Each row is a point. To make a cloud, some directions were put in groups of two or more. Within a group, all points are equally far from the middle, so they leave a hole (a ring in 2 directions, a hollow ball in 3). The other directions are filled evenly. Then the cloud was stretched, turned, moved and blurred a little. How many holes are there, and how many directions does each take, smallest first?

Cloud (20 x 3):
[[ 15  40 -32]
 [  9  85  -4]
 [-16  59   2]
 [ 20  55  -6]
 [-25 -57 -16]
 [-26 -36 -22]
 [-21   2 -53]
 [ 45 -25  39]
 [-40  16  40]
 [ 16   4  58]
 [-13  30 -31]
 [-27  58  12]
 [  0  31  54]
 [-37 -20  11]
 [-54 -14  54]
 [-13 -23  65]
 [-20  27 -23]
 [-16 -10  20]
 [  0 -22  32]
 [-56  30  -6]]
Holes: 0

Cloud, 56 rows:
[[  2 -29 -57  10  26  34]
 [-26  37 -61  31  48  41]
 [ 14 -38 -10   0  51  60]
 [ 62  14 -39  47  30  29]
 [ 18 -27  -8 -23   8  -2]
 [ -4 -46 -15 -37  44   4]
 [-53  -9  -6 -48 -12  28]
 [  4 -30 -75  34  -8  29]
 [ 17  66  13 -29 -22  28]
 [  4  17   6  40  29 -39]
 [-18 -13  53 -63 -17 -32]
 [-29  20 -66  14 -44  15]
 [-48  11  -2   3  27  72]
 [ 12 -28   4 -52   0 -56]
 [-22  -6 -92  45   4  29]
 [ 23 -59  28  -2   7  11]
 [-16 -25  25  22  26  13]
 [ 10  17 -35  35 -54  21]
 [ -4 -11  12 -33 -21  -7]
 [ -4  10 -39   2  66  37]
 [-30   9 -37  30  -5  77]
 [ 44  34 -43   1  38  17]
 [-25   1  33 -64  24  30]
 [-29  35 -49  27  27  72]
 [  6 -13 -38  60 -21 -19]
 [-29  15  16  42  45  13]
 [-50 -42 -22   6  14  21]
 [  6  57 -53  46  34  61]
 [ 27 -11 -24 -31   1  59]
 [ 12 -17 -56  17   7 -49]
 [-48  40 -57   2  27  42]
 [ 33   6  31 -68  22  -9]
 [  2 -13  10 -70  57  40]
 [-62  29 -40 -51   7   5]
 [ 19 -25  -6 -37 -31 -52]
 [-51 -15  25  37  -6   3]
 [-12  -4 -26 -24 -12 -39]
 [-72   1 -34  40 -11  56]
 [ 19   4 -10 -30 -13  11]
 [ 27  55 -37 -28  25  23]
 [ 54  20 -18  20  42 -17]
 [-19 -23 -70   1  -1  32]
 [ 36  -8 -45  30 -47  18]
 [ 28  -3 -46  19 -41  34]
 [-14 -14   2 -20  71   6]
 [-38  30 -20  -7  52  45]
 [-12  61 -58  40 -14 -50]
 [-51   2  22 -41  56  35]
 [-24  -2  22  -3   3   9]
 [-53  11 -71  42   1  26]
 [ 18  -1 -30  43   8  28]
 [ 14 -49  11 -12 -23 -40]
 [-59  -4  19 -10 -14   7]
 [ 12  -4  -5 -78  64  27]
 [ -9 -14 -11 -29  24  63]
 [ 12 -45 -14 -65 -26 -21]]
Holes: 0

Cloud:
[[-21  69  33 -46  -3 -12   3  -4]
 [-29  20   7  49  47  -7 -35  -5]
 [  8  48  26 -18 -55  -4 -17 -60]
 [-41 -73 -20 -15   3  31 -33  26]
 [-16 -10  63   1  63  16  -1  50]
 [-51   6 -61 -12 -15 -19  46   1]
 [-25 -28 -42 -44  -9 -13  29 -90]
 [-73  39  29  36  10  19   5  34]
 [-12  62  68  22  22 -44   4 -13]
 [-40   1  22 -66  -1 -11 -22 -58]
 [  2  50  43 -35 -33   9  27 -67]
 [ -1  47  21  -8 -70 -10 -21   8]
 [  0 -35  42 -28  30 -52  -4  -5]
 [-14  48   3 -65  -7 -23 -18 -18]
 [-14  -8   5   7  45 -14 -37  33]
 [-14   3 -26  -1 -20 -21  56 -63]
 [ 39 -32   7  55  28 -46   3 -60]
 [ -8 -57   4 -17  26   4  42  50]
 [  9 -24 -11  25 -47  19 -22 -17]
 [-27 -26  18 -65 -26 -12 -59  -5]
 [-10  20  37 -36  61  22   7   3]
 [ 25  -9  11  -3  -6 -12  63 -59]
 [-44  41  42  -8  43  15  15 -49]
 [ 54 -48  25 -22  22  21   6   8]
 [-52 -37 -14 -27  33  45 -14   1]
 [-57  42 -21 -42  27   2 -10 -27]
 [  4 -36 -20 -43 -26  34 -25  34]
 [-59 -18 -41  13   9   5 -23  44]
 [-46  48  32  45  36 -39   3  23]
 [  1 -14 -18  46  55   2  62  -9]
 [-64  13 -25  20  37  30  11 -26]
 [-31  72  30  23  -3  39  -5  -6]
 [-18 -52  17  50  -4 -15  40  14]
 [-31 -54 -24 -60 -30 -18  21  -3]
 [  4 -12  43 -56   4 -44 -16  -9]
 [ 20  25  49 -27 -36  17 -53 -35]
 [ 17 -69  16  -3  19 -27 -33  58]
 [  7 -47  18  92  17  -1 -16  30]
 [-33  36  20  74   9 -25 -29  16]
 [ 11 -47  -7 -42 -44  -1  33 -19]
 [-21  12 -61   2  -9  -9  31  -3]
 [-50 -39   7 -65 -32 -19   2  36]
 [-14  -6 -15  10 -24 -23  60 -35]
 [-37 -17  -4 -47  31 -15  30 -35]
 [-26 -20  34  21 -31  59  -1 -14]
 [ 34 -26  16   6 -26  29 -12  29]
 [-23   5 -69   5 -10   1  10 -17]
 [-14  20  18 -41 -67  27  27 -51]
 [-60  60  30 -29   6  15  -4   7]
 [-25  51   6 -57  -5 -19 -27  -8]
 [ -1  22  34 -13  21   6  -5  69]
 [ 18  45  59  39 -30 -30 -23  34]
 [  8  16  11 -23 -43  12 -30  47]
 [-56  14  25  74  25  23  -5  51]
 [  2 -77 -16 -25 -57  19  -5  29]
 [ -6 -22  74 -40 -43  33 -12  49]
 [ 40 -18  38  23 -16  30 -15 -32]
 [ -6  50  53  29  53  37 -27 -24]
 [ -2   8 -43  24  34 -42  34  -7]
 [ 31  32  72  46  50   0 -49 -25]
 [-10  36  22  20 -79 -20 -11  28]
 [-22 -13 -17  74  50   1  24  21]
 [ 22   4 -31  20  25 -38  30  12]
 [-26  26  72  -6  34  24  10 -27]
 [-13 -13  49  19 -61  20 -37   4]
 [ 44 -43  27  36   3  25  14  15]
 [-22   1 -21  33  13 -61   0 -31]
 [  0 -54  55   2  55   0 -29  -3]
 [-15  -5   9 -26  20 -18 -47 -95]
 [ -4  51 -13 -59 -59 -12  17 -25]
 [ 18  25  37 -30 -10  15 -51  10]
 [  5 -63  10 -35  37  18  10  22]
 [ 39  28  60   8  59 -18 -28  25]
 [-78   5 -29 -35 -25 -33   0   6]
 [-26  51  48 -35 -59 -18  -1  21]
 [  3 -34  77  46  32  -6 -41   5]
 [  4   9  34  31 -15 -10  56 -30]]
Holes: 2 (3, 3)
